Rows are points. The points of each table are mixes of a few directions, plus a little noise. Count the directions of each table, and those that both share. Where both have some left over, give the other angles between the two spaces (their principal angles), to ten degrees, smallest first.

First:
[[+0.18, -0.01, +0.26],
[+0.52, -0.01, +0.74],
[-0.01, +0.00, -0.01],
[-0.27, +0.01, -0.38],
[+0.24, -0.01, +0.34],
[-0.49, +0.01, -0.70],
[-0.17, +0.01, -0.26]]
Second (6 x 3):
[[-0.54, +0.01, -0.76],
[+0.47, +0.00, +0.67],
[+0.25, +0.00, +0.35],
[+0.00, +0.01, +0.04],
[-0.03, +0.00, -0.03],
[-0.18, +0.01, -0.26]]
Directions: first 1, second 1, shared 1

First:
[[+0.64, +0.33, +0.13, +0.69, +0.55, -0.11],
[+0.35, +0.33, -0.07, +0.35, -0.21, +0.17],
[-0.11, +0.07, -0.12, +0.10, -0.56, -0.02],
[-0.11, -0.54, -0.16, -0.13, -0.23, -0.03],
[-0.15, +0.14, -0.01, +0.25, -0.37, -0.25],
[-0.08, -0.11, +0.00, +0.00, +0.00, -0.10],
[-0.29, +0.02, +0.17, -0.54, +0.45, +0.07],
[-0.04, +0.03, -0.16, +0.04, -0.57, +0.12],
[-0.20, -0.26, +0.22, -0.76, +0.95, +0.16]]
Second (7 x 6):
[[+1.03, +0.11, -0.04, +0.19, +0.74, +0.67],
[+0.16, +0.01, -0.01, +0.03, +0.12, +0.11],
[-0.33, -0.04, +0.01, -0.06, -0.23, -0.21],
[-0.30, -0.03, +0.01, -0.06, -0.21, -0.20],
[-0.90, -0.10, +0.03, -0.17, -0.64, -0.59],
[+0.12, +0.01, +0.00, +0.02, +0.09, +0.08],
[+0.22, +0.03, -0.01, +0.04, +0.16, +0.14]]
Directions: first 4, second 1, shared 1

First:
[[+0.30, +0.04, +0.30, +0.31, +0.01, -0.39, +0.25, +0.19, +0.10],
[+0.05, -0.01, -0.01, +0.02, -0.23, -0.22, +0.25, +0.00, +0.06],
[-0.14, -0.05, -0.28, -0.21, -0.46, -0.11, +0.28, -0.17, +0.02],
[-0.21, -0.04, -0.30, -0.26, -0.31, +0.08, +0.09, -0.18, -0.02],
[+0.39, +0.05, +0.42, +0.40, +0.12, -0.43, +0.23, +0.26, +0.11],
[+0.21, +0.01, +0.11, +0.17, -0.30, -0.47, +0.44, +0.08, +0.11],
[-0.02, +0.05, +0.22, +0.09, +0.75, +0.49, -0.65, +0.11, -0.11],
[-0.59, -0.04, -0.45, -0.53, +0.44, +1.06, -0.88, -0.30, -0.26]]
Second, 10 rows:
[[-0.06, +0.01, +0.00, -0.04, +0.19, +0.20, -0.22, -0.01, -0.05],
[-0.06, +0.00, +0.00, -0.03, +0.17, +0.18, -0.19, -0.01, -0.04],
[+0.13, -0.01, +0.01, +0.07, -0.40, -0.42, +0.45, +0.02, +0.10],
[+0.23, -0.02, +0.01, +0.13, -0.69, -0.74, +0.79, +0.03, +0.18],
[-0.22, +0.02, -0.01, -0.12, +0.66, +0.71, -0.75, -0.03, -0.17],
[+0.13, -0.01, +0.01, +0.07, -0.38, -0.41, +0.43, +0.02, +0.10],
[-0.32, +0.03, -0.01, -0.18, +0.97, +1.03, -1.10, -0.04, -0.25],
[+0.11, -0.01, +0.00, +0.06, -0.32, -0.34, +0.37, +0.01, +0.08],
[+0.13, -0.01, +0.01, +0.07, -0.39, -0.42, +0.44, +0.02, +0.10],
[-0.06, +0.01, +0.00, -0.04, +0.19, +0.20, -0.21, -0.01, -0.05]]
Directions: first 2, second 1, shared 1

First, 8 rows:
[[+0.23, +0.32, -0.19, +0.07, +0.19, +0.14, -0.15, -0.13, +0.04, -0.07, -0.21, +0.00, -0.12, +0.36],
[-0.06, -0.09, +0.04, -0.01, -0.05, -0.07, +0.07, +0.03, -0.01, +0.05, +0.04, -0.02, +0.06, -0.12],
[+0.39, +0.53, -0.27, +0.25, +0.29, -0.11, +0.08, -0.21, +0.05, +0.20, -0.35, -0.18, +0.17, +0.26],
[-0.68, -0.94, +0.41, -0.60, -0.49, +0.58, -0.48, +0.34, -0.02, -0.67, +0.66, +0.55, -0.72, -0.03],
[-0.62, -0.83, +0.50, -0.22, -0.50, -0.30, +0.37, +0.37, -0.13, +0.16, +0.55, -0.01, +0.26, -0.88],
[+0.16, +0.20, -0.10, +0.13, +0.11, -0.10, +0.06, -0.08, +0.00, +0.13, -0.14, -0.10, +0.12, +0.03],
[+0.28, +0.37, -0.24, +0.07, +0.23, +0.19, -0.23, -0.17, +0.07, -0.13, -0.22, +0.03, -0.20, +0.45],
[+0.32, +0.44, -0.18, +0.29, +0.22, -0.34, +0.29, -0.15, +0.00, +0.40, -0.32, -0.31, +0.40, -0.05]]
Second:
[[+0.26, +0.60, -0.42, +0.33, +0.64, -0.34, +0.24, +0.36, +0.15, -0.18, -0.36, -0.31, -0.26, +1.03],
[+0.20, -0.57, +0.29, -0.34, -0.03, +0.10, +0.43, +0.33, -0.13, +0.06, -0.44, +0.35, -0.11, -0.27],
[-0.02, +0.27, -0.14, +0.16, +0.09, -0.06, -0.12, -0.09, +0.06, -0.03, +0.10, -0.16, +0.00, +0.20],
[-0.10, -0.14, +0.11, -0.08, -0.19, +0.08, -0.08, -0.10, -0.04, +0.04, +0.16, +0.04, +0.08, -0.27],
[-0.57, -0.43, +0.24, -0.08, -0.27, -0.22, +0.10, +0.33, -0.01, -0.09, +0.55, -0.08, +0.02, -0.27],
[-0.43, -0.38, +0.30, -0.16, -0.63, +0.21, -0.39, -0.41, -0.08, +0.11, +0.65, +0.12, +0.30, -0.88],
[+0.25, +0.75, -0.43, +0.33, +0.36, -0.04, -0.22, -0.22, +0.13, -0.05, -0.12, -0.27, -0.02, +0.65],
[+0.85, -0.11, +0.06, -0.29, +0.15, +0.45, +0.22, -0.18, -0.14, +0.19, -1.05, +0.50, -0.07, -0.16],
[-0.16, +0.44, -0.26, +0.30, +0.21, -0.25, -0.11, +0.05, +0.13, -0.12, +0.26, -0.34, -0.04, +0.50],
[-0.25, -0.39, +0.25, -0.17, -0.36, +0.10, -0.06, -0.07, -0.07, +0.06, +0.28, +0.14, +0.11, -0.52]]
Directions: first 2, second 3, shared 1; angles 90
